Every row gives one point. Any point is a mix of the corners, with weights that add up to 1. It lies inside the corners' shape when no weight is negative. Is each point inside? If not, which corners have a negative weight?
(in the rows, 128 means zero)

Corners:
(1): [ 94 128]
(2): [127 167]
(3): [181  64]
Points:
[153 138] => outside (1)
[103 129] => inside
[125 110] => inside
[ 67 176] => outside (3)
[127 161] => inside
[ 82 158] => outside (3)

Corners:
(1): [123  78  95  80  79 177  53 156 187]
(2): [146  78  91  93 147 138 176 112 157]
(3): [142 192 210 162 157  92 172 103  70]
(4): [166 132  89 103 176  60 164  55  90]
(5): [192 130 174 185 146  70 174 116 149]
(6): [ 96 117 110  75  59 143  97 139 242]
(7): [116 223 133 224 178  66 128 126 101]
(8): [132 106 148 115 183  55 132 102 136]
(9): [170 164 149 103 171 123 143  99 141]
(10): [ 85 156 106 192 104 156  99  82 175]
Points:
[126 154 135 140 142 113 132 102 127] => outside (5)
[140  86  86  87  88 150 105 118 212] => outside (3, 7, 8)
[145 145 150 141 157 103 141 109 113] => outside (6)
[103 159 124 117 116 120 102 107 154] => outside (2, 5)
[138 129 141 141 135 117 135 121 156] => outside (4)
[148 148 140 123 165  99 137 103 137] => inside
[143 121 116 105 131 127 114 115 149] => inside
[134 164 134 143 147 110 130 109 144] => inside
[136 123 128  95 166  82 134 111 126] => outside (5, 10)

Corners:
(1): [148 130 116  83  83  88 170 121 171  88 140 131  91 157 177 223 130 113
 187  57]
(2): [149 116 114 133  99 157  79 183 134 175  46 167 150 150  72 140 158 109
  97 116]
(3): [ 90  94 197 132 185 198 107 139  83 170 168 130 100 119 148  60 115 160
 109 155]
(4): [162 118 142 125 114 110 107 157 132 136 133 172 128 188  90 143 184 124
 109 186]
(5): [182  93 169 160 181 107 102 105  99 177 157 186 191  96 172 187 107  96
 146 165]
(6): [ 73 176 210 135 100  98 112  89 106 145 138 114  74 133  90 133 128 175
 112  96]
(7): [132 117 158 181 128 196  70 100  50 128 189  80 122 143  83  79  79 179
 131 186]
(8): [ 75  96 155  78 134  86 156 112  88  62  98  87  80 205 148 172  90 191
 178 146]
(9): [115 101 186 120 149 153  73 117  92 140 128 112 135 100 157 105 172  96
 156 139]
(10): [148 117 113 123  67 164 148  84  81 144 114 133 104 114 133 148 152 151
  67 104]
(11): [141  68 125 152 193 102 159  41 103 140  71  98 125 156 115 114 131 180
 143 162]
(12): [ 72 127  83  90  85 130 176 118  92 119 111  56 166 202 114 146  85  87
 113 218]
(13): [ 91 152 112 142  92  93  77 122 132 111 185 202 181 154 128 190 178 191
  68 180]
(14): [ 82  96 183 121 171 121 129  82  84  89 110 150 117 190 109  81 110 103
 114 151]
(15): [143 122 120 103 120  79  77 151 167 134 133 152 137 142 199 113  65 131
  51 216]
(16): [162 159 111 175 129 166 151 103 131  73  58  84 106 103 163  96  90 154
 153 154]
(17): [ 87 150 181 107 139 165  80  87 128 156  61 135  94 191 175 142  99 146
 151 165]
(18): [122  65 160 193  86 146  90 158 151 107  70  87  91 105 135 106 159 104
 168 171]
(19): [165 102 148 115 186 123 127 110  96 117 154 120  95 196 150 153 158 119
  80  75]
(20): [104  85 121 156 129 103 184  78  65 140 106 111 178 205 155 104 103 164
 172 174]
(21): [167 129 210  96 105 121 151  76 155  92 131  59 128 144 138 151  82 165
 103 104]
Points:
[120 115 137 133 130 131 121 111 106 129 115 123 123 157 134 131 123 137
 129 158] => outside (21)
[117 108 143 122 119 123 124 117 114 128 122 114 127 161 133 138 125 128
 123 155] => outside (16)
[121 105 151 134 130 131 127 102 110 122 110 111 119 144 143 130 117 140
 135 140] => outside (4)
[149 115 113 125  99  99 149 119 132 111 109 117 130 138 149 168 143 134
 125 128] => outside (3, 7, 14, 17)
[128 117 129 142 127 129 125 111 105 135 113 120 128 149 139 134 125 147
 133 160] => outside (14, 21)
[139 102 141 135 128 143 111 120 113 132 109 114 144 150 142 122 118 142
 110 180] => outside (1, 6, 14)
[ 88  81 152 110 158 161 155  92 104 110   7  43  98 176 167  58  88 121
 122 162] => outside (1, 4, 5, 6, 7, 13)

Corners:
(1): [144 172  58  92 189 123 119 151 107 124  62 174 103 199 174  68 195 194
  67  71]
(2): [125  83 164 120 165 102 132  66 211 137 144  97 191 102  98 104  54 105
 168 144]
(3): [165 180 183 142 130 149 152 123 117 145 133 158 117 113 185  76 117 117
  91 156]
(4): [168 161  17 109 108 171  90 167 109 136 126 160 133 207 203 118 204 193
  83  31]
(5): [164 115 172 169 129 114 117 120 151 136 127 215 116  93 141 113  37 132
  86 104]
(6): [146  94 162 154 126  97 113  67 146  95 145 137 207 101  97 110 129 147
 179 160]
(7): [139 120 138 150 177 103  79  95 126 101 208  62 183 133  91 181 126 148
 148 171]
(8): [140 156  58  62 124 160  89 164  73 114  93 167 149 208 213 138 200 204
 105  68]
(9): [117 138 105 122 130  73  92  94 138 144 170 124 148  97  97 145 152 130
 211 160]
(10): [129 162  18 102 127 201 127 208 142 144 117 224 159 167 198 132 207 197
  79  69]
(11): [175 108 172 107 135  73 117 110 158  68 191 131 147 155 101 134 127  91
 161 134]
(12): [191  83 179 137 142 120 116 118 187 159 160  97 157 109 104 162 148 151
 160 171]
(13): [113  80 158 118 155 124  86 115 136 108 185  71 174 106  74 117 163 143
 181 128]
(14): [168 156 151 158  96 142  76 177 123 142  95 171 126 149 175 128  99 100
  51 137]
(15): [ 84 127 139 127 162 108 101  92 162 112 155 100 189 131  99 203 204 106
 175 118]
(16): [139 110 130 122 110 106 172 110 134 137 134 117 154 139  77 150 119 123
 125 137]
(17): [111 119 174 120 124 126 123  86 197  83 142  75 146 128  77 140 110 160
 159 156]
(18): [173 116 159 117 137 132 131 112 136  99 101 157  90  67 125 109  92  78
 101 137]
(19): [118 115 147 166 168 107 132 130 150  96 167  67 181 112  98 177 136 126
 228 172]
(20): [212 163 193 116 135 149 105 124 137 132  87 197 141 111  97  85  43  88
  79 113]
(21): [162 159 142 131 131 174 104 131  98 113  87 185  80 200 133 125 116  90
 112 149]
Points:
[137 136 120 120 150 135 114 115 145 111 142 131 151 130 128 119 146 129
 141 124] => outside (5, 8, 12, 14, 16)
[140 119 152 132 144 110 107 102 143 114 153  93 168 139 102 142 134 135
 161 150] => outside (5, 10, 18)
[144 107 167 125 144 113 112  90 154 106 160 100 152 124  74 155 102 112
 171 148] => outside (1, 3, 6, 10, 14)
[169 135 151 119 135 128  92 120 131 120 126 148 136 136 132 107 110 131
 111 125] => outside (10, 15, 16, 19)
[173 125 132 124 131 109 111 128 130 134 147 134 158 139 137 109 120 151
 121 112] => outside (10, 15, 17, 18, 21)
[145 128 138 123 140 122 120 115 145 120 141 131 146 132 122 130 136 138
 140 131] => outside (14)

Corners:
(1): [120 107 169  99  94 154 145 188  71  76 185 123  69 190 134 146 170 103
  99 135]
(2): [132 192 121  64  91 169 150 104 152 153  92 120  91 118 114 177 109 173
 131 169]
(3): [147 187  96 136 143 138 121 204  65 199  82 134 122 174  95 127 136 110
 129 133]
(4): [ 88 168 172 142 151 195 117 145  52 155  83  84  79 111 153 101 110 135
  79 179]
(5): [174 189 112  96  83  86 123 139 159 173  82 135 102 113  95 117 115  67
 188 109]
(6): [ 92  86  93  92  89 119 143 158 123 135 135 117 102 176 180 146 145  90
  61 138]
(7): [129 184 142 187 113 162 157 123 158 154 123 101 137 199 176 180 137 101
 146 135]
(8): [ 67  91 118 100 173  80 180 188 138 148 143 100 114 171 192 163 187 204
 115 115]
(9): [101 141  66 146 165  81  97  85 147 121  69 106 176 179 127 102  75 121
 147  97]
(10): [152 155 192  83  94 135 153 106 171  68 142 155 113  90 114  88  99 190
  80 207]
(11): [ 89 140  62 103 140  72 162  85  92 158  99 102 154 196 182  73  68 197
 131 219]
(12): [184 110 138 158 165 130 111 157  93 148 176 100 150 115 127 126 200 161
 122  87]
(13): [132 170 124 154 144 144 139 134 120 141 179 115 108 131 125 214  62  76
 109  51]
(14): [101  91  87 158 107  79  94 166 143  82 143 131 168  98 106 120 187 109
 160 124]
(15): [141  53 102 210 110  76 114 125 116 182 143 114 133 130 112 157 189 143
  95  86]
(16): [147 177 174 115  84 150 143 142 119  78 104 169 129 143 158  94 114 144
 169  97]
(17): [116 179 187  82 143 153  99 182  73 116 156 166  94 105 148 204 143  82
 146 124]
(18): [190  63  93 106 156  71 104 241  88  77 156 113  89 110 161 247 184  74
 153  85]
(19): [129 120 150 118 168  92 194  92  86 108 132 103 133  87 157 126 177 142
  61 118]
(20): [190 104 166 111 102 179 149 178 122 160  88 149 102 129  88 157 121  48
 171  70]
(21): [100 183 179  86 108 110 112 184 137 140 107  75 171 129 165 177 169 182
 154 165]
Points:
[134 130 118 118 126 108 136 144 121 130 126 123 129 143 137 144 137 126
 135 122] => outside (4)
[123 144 153  98 120 101 149 102 139 104 142 134 143 117 127 117 124 168
 135 129] => outside (3, 4, 6, 7, 18)
[115 120 122 125 160  79 139 104 148 102 181  99 165 137 195 175 153 203
 103 113] => outside (1, 3, 4, 5, 14, 20)
[115 140 114 132 114 140 129 129 128 147 117 123 115 161 135 140 114 117
 139 123] => outside (3, 10, 18, 19, 21)
[145 166 132 117 118 158 144 109 112 159 116 127 100 139 115 146  89 103
 112 133] => outside (8, 14, 16, 18, 21)
[130 142 133 123 122 125 137 155 110 140 127 117 120 140 139 148 142 128
 122 131] => outside (9)

Corners:
(1): [157  69 111 154 113 144 158 138 123  84 119 154 113  78 107 116 128 181
  90 138]
(2): [145 138 130 119 144 121  94 127 145  97 118 134 117  94 111 105 114 116
 145 117]
(3): [113 156  94 108 107 181 138 120 101 135 144 135 158  96 143 126 113 151
 141 150]
(4): [137 122 108 149  78 149 128 117 104 100 127 118 115 144  97 162  32 143
 131 133]
(5): [146 138 166 124 131 127 137 137 127 108 114 150 121 100 126 113 144 120
 103 125]
(6): [119 129 114 134 116 137 154 146 103 128 143 139 122 115  96 152 134 124
 114 165]
(7): [123 137 112 148 143 120 131 147 101  98 104 117 149 176  91  80 113 107
 110 107]
(8): [135 110 136 146 108 132 125 133 117 108 136 146 127 101  98 140 127 145
 166 103]
(9): [124   7 116 105 131 117 157 139 102 100 125 114 112  79 243 160 138 105
 120 132]
(10): [136 135 134 147 161 140 144 127 112 154 142 124 133 111  98 133 103 121
 121 107]
(11): [130 125 140 134 128 135 146  84 126 107 140 110 134 119 134 145 149 114
 158 120]
(12): [138 144 125 164 123 172 147 132 121 135 124 134 121 111  91 141 146 137
 107 116]
(13): [131  92 125 113 127 168 118 144 101 128 147 126 125 120 107 138 109 111
 151 120]
(14): [116 145 138 143 100 153  85 117 131 141 137 159 124 105 107 127 127  99
 112 109]
(15): [118 154 151 132 138 117 148 141 132 113 134  88 109 117  99  87 141 142
 111 175]
(16): [117 119 125 153 120 131 159 145 121  96 128  96 144 121  84 142 111 175
 108 189]
(17): [109 141 142 142 113 145 154 132 144 104 118 176 125  91 126 114 128 130
 108 102]
(18): [133 136 120 111 106 119 124 139 135  80 137 142 149 100  91 111 140 127
 122 101]
(19): [146  87 121 113 168 125 136 132 132 132 135 100 141 163 219 107 150  87
 150 131]
(20): [121 131 124 130 118 156 168 138 129 182 113 151 116 106 113 140 136 144
 118 121]
(21): [102 156 104 109 130 132 141 150 128 103 137 158 140 107 157 118 136 227
 100 143]
Points:
[120 136 120 132 123 136 139 131 123 116 132 131 134 118 125 126 127 141
 125 131] => outside (1, 5, 13)
[132 121 123 132 126 140 136 134 125 113 126 137 125 105 120 124 127 141
 120 126] => inside
[129 123 126 132 120 142 138 132 123 118 132 135 126 105 118 130 126 139
 124 131] => outside (7)
[128 121 125 131 125 141 138 136 118 115 133 127 127 111 114 126 123 137
 124 139] => inside
[126 125 127 117 125 143 127 138 123 124 134 137 125 107 141 125 123 132
 130 117] => outside (1, 6, 7, 11, 16)
[127 121 128 136 121 147 142 131 123 121 131 139 122 100 127 133 128 143
 122 132] => outside (7, 18)
[127 133 131 135 132 133 141 134 126 117 126 134 130 110 118 116 138 133
 118 127] => outside (4, 13)
[128 126 129 131 127 136 137 133 123 118 128 129 131 119 125 124 127 127
 128 126] => outside (1)

Corners:
(1): [ 60 149  99 118 235  91 210 161 104 180 147 154 127  65 155 116 124  96
 156 159]
(2): [116 168 126  97  98 173 113 142 139  83 114 187 148 140 151 200  96 106
 196 144]
(3): [109 128 236 162 156 130 152  96 115  87 122 164 118 111  60 130 119 128
  86 158]
(4): [117  75 129  69 167 102 139 124 116 151 139 122  63 117 164 120 157 138
 186 108]
(5): [ 65 148 131 112 115 124 131 151 137  81 177 160 242 129 163 133 120  88
 166 190]
(6): [122  83  59  53 168 130 188 169 157 186  77 149 112 123 130  66 154 123
  87  85]
(7): [149  97 198 158  66 115 105 163 131  72 132 149 150  68 151 104 102 113
 152 141]
(8): [128 138 126 173 118 126 127  68 102 108 183 131 164  51  92 105 164 155
 162 147]
(9): [ 95 149  92 126  79 188 161 130 103 146 153  42  86 124 122  76 115 160
 122 152]
(10): [105 117 174  99 128 123 113 109 164 110 154 169 108  72  78 175 134 196
 107 147]
(11): [149 162  99 106 128 136  79 160 175 110 131 123  90 130 124  67  94  54
 180  91]
(12): [ 78 127 183  54  55 175 140 135 108 200 167 127 109 110  78  98 146 177
 125 125]
(13): [138 138 187 134 180 138 133 120 150 124 162 119 188 147 116 134  81 148
 118 147]
(14): [213  81 108  83  81 131  79 189 130 157 111  68  59 147 193 102 189 174
 167  72]
(15): [152 149 122 216 134  62 173 162  82  85  47 140 158 130 152 154  88 101
 162  91]
(16): [122 184 136 129 141 135 174 161  85 119 180 104  92 101 127  35 100 178
  71  98]
(17): [118 119  82  74 166 119 205  85 173 151 157 145 176 118  81  97 162  65
 101 156]
(18): [132 163 126 146 215 107 103 132  41 160 173 151 133 164 170 155  48 155
 151 194]
(19): [128 121 199  42 147 101  47 149  97 157 101 147 153  75 170 138  85 159
 110 153]
(20): [152  98 153 142 138 145 116 122 138 159 138 137  72 149 172 140 132 134
 111 107]
(21): [174  80 101 195 111 132 161 123  85 123 203 116 135  99 122 135 170  91
 155 101]
Points:
[127 108 116 122 131 128 156 139 151 117 132 134 132 125 138 124 142  92
 146 124] => outside (8, 12, 16, 18, 19)
[134 130 141 129 135 134 147 129 114 137 136 131 127 116 118 110 123 120
 122 131] => outside (4, 5, 10)
[121 124 146 117 129 131 139 132 129 124 141 138 127 109 128 121 130 126
 133 129] => outside (18)
[119 127 157 116 137 132 134 135 117 133 129 137 123 115 133 128 122 155
 128 137] => outside (11, 17, 21)

Corners:
(1): [187  93 189 175 228 125  65 176  94 132 167 121 170 128 158 113  97 140
 145 143]
(2): [ 49 204 121 109  39 103 104  12 186  33 184 129 170 177 125  89 163 116
  77 114]
(3): [114 154 150  62 185 123 145  50 141 160 153 105 177 100 128 154 113  98
 140  84]
(4): [113 176 145 157 112 159 125  84 129 133 107 123 128 163 142  96 135  67
  85  74]
(5): [108 161 198  99 169 194 175 126 120 115  98 143 146  56 106 158  95 127
  79 100]
(6): [129 176 161 131 149 175 187 105  65 154 152  97 208 114 111 157 125 129
  81  97]
(7): [196  96 125 144 205 166 117 233  21 107 144 111  95 131 155 168  68 131
 186 221]
(8): [142 108 128 156 153 109  77 190  87 197 141 135 171 133 207 159 107 148
 164 245]
(9): [134 189 141 108 132 139 107 126 145 141 125 127 108 113 108 140  62 138
 106 103]
(10): [204 133 163 166 184 131  67 160  42 211 123 191 165  94 111 191 146 119
 158 139]
(11): [141 177 146 111 207 153 184  77 144  99  76 160 116 157 119 130  77 145
 111  92]
(12): [127 105  86  80  26  86  36  94 201  87 102 135 153 178 123 133 146 115
  87  67]
(13): [ 96 237 105 127 107 139 144 137 127 130 107 151 159  94 120 137 126 113
  99  30]
(14): [216  95 133 145 153 147  82 197  65 138 116 119 160  64 149  74 120 148
 132 195]
(15): [115 122 146 160 137 217 114  97  68 146 130 116 192 139 125 157  91 116
 154  84]
(16): [131  69  99 129 184  94 104 151  53 164 142 160 136 112 134 114 115 129
 136 153]
(17): [100 131 102 136  44  53 139  93 216  93 120 153 169 126  58 130 196 111
  95  89]
(18): [ 88 160  60  87  71 112  45  95 190  83  99 106 170 182  56 101 206  97
  59  55]
(19): [ 83 136  77 118  91 125 106  51 207 106 140 153 125 148 142 158 145 124
  61  71]
(20): [107 115 130 100 124 113 100 177 143 140 155 138 101 125 194 122 150 188
 180 182]
(21): [123  97 149 177 162  72  90 183  69 123 100 104 139  83 128 126 128 173
 151 172]
Points:
[121 154 136 131 149 138 136 116 111 121 134 131 149 126 110 143 126 122
 117 102] => outside (8, 12, 14)
[137 128 114 132 122 107  84 132 119 131 137 127 159 135 135 122 154 117
 115 130] => outside (5, 9, 11, 15)
[142 131 140 137 154 127 102 143 114 131 135 131 151 125 134 133 115 131
 126 133] => inside
[138 134 142 130 151 123 105 124 121 129 138 128 160 119 130 128 124 126
 124 120] => inside
[145 108 118 131 153 124  98 140 113 129 130 119 141 143 140 128 113 133
 133 143] => outside (2, 5, 10, 13)
[125 135 136 133 127 130 111 134 120 131 139 126 146 116 146 124 119 128
 124 128] => outside (10, 11, 18)
[131 142 124 132 134 125 103 113 123 123 128 132 157 134 123 128 125 121
 112 109] => outside (5, 20)
[138 135 134 132 146 130 110 126 111 126 129 130 160 119 120 140 114 129
 119 123] => outside (4, 20)
[128 136 135 127 140 132 113 130 110 122 123 128 155 125 126 129 128 127
 126 125] => outside (9, 19)

Corners:
(1): [142 142  64 118 138 106 144  56 155   8 115  78 135  92 128 143 155 133
 133  87]
(2): [109  75 129 139 166  24  89 215 155 121  98 173 125  73 165 124  85 120
 120 160]
(3): [130 158 128 119 167 160 143 181 162 151 169 170 198 150 143 136 132 109
 175  70]
(4): [215 135 115 150 212  74 186 201 125 132 114 128 118 155 103  50  65 182
 136 108]
(5): [153 120 118  62 111  78 205 203 101 146 126 149 143 144 191 112  84 155
 174 134]
(6): [163 114 106 152 133 139 174 136 109 154 113  96  93  75 184 137 199  85
  76 119]
(7): [164 162 163  98 135 145 170 170  66 139  89 132 123 110  92  74 104 146
 120  87]
(8): [121 168 128 155  91 125 166 171 136 191 135 123 107 115 181 129  51 120
 178 112]
(9): [141  97 155  78  90 107  56 158 145 167 130 126 130 128 152 146 138 156
 181 118]
(10): [116  84 164  57 125 113 125  66 153  33 148  71 113 185 110 193 152 170
 184 110]
(11): [138 159 166  64  95 165 130 172  90 150  63 147 118 111  98 176 191 172
 166 140]
(12): [ 82 120  84  94  62 112  81 142 152 145 164 114 108  94  82 223 113 123
 110 118]
(13): [103 177 127 130 203 160 119 106 134 187  99 148 173 120 102 121 122 137
 126 110]
(14): [115 108  81 139 124 109  81 142 124 116 126 194 143 161 121 129 121 139
 144 112]
(15): [164 131  73 159 186  82 137 160 101  97 100  83  74 109 156 160 144 135
 112  93]
(16): [145 147 140 192 157 126 114  82 107 164  45 180 177  81 113 149 106  85
  78  71]
(17): [132 154 110 141 136  97 123 176 146 169 249 140  78  64 156 149 148 127
 104 128]
(18): [ 67 176 141 120  85 123  80 124 172 122 100 186 224 154 123 163 135 182
 154  74]
(19): [172 195 171 130 126 147  95 137 128 102 154  99 176 178  99 122 234 118
 104 152]
(20): [164  97 131 131  94 130 141 165  60 138 116  79 133 112  98 137 179 135
 135 127]
(21): [163 129 162 159 145 160  75 175 128 156 138 149 155 103 126 150 123 175
 103 139]
Points:
[145 128 120 136 136 117 113 148 121 121 137 124 120 110 120 146 154 137
 118 110] => outside (5, 8, 13)
[130 130 121 132 131 122 117 133 131 125 134 126 143 117 137 146 144 123
 125 110] => outside (4, 11)
[140 160 113 120 140 109 147 157 131 141 119 131 128 105 138 126 123 124
 124 104] => outside (10, 14, 20, 21)
[144 130 124 115 141 115 121 159 127 119 136 124 131 128 125 135 142 152
 135 119] => outside (8, 16)
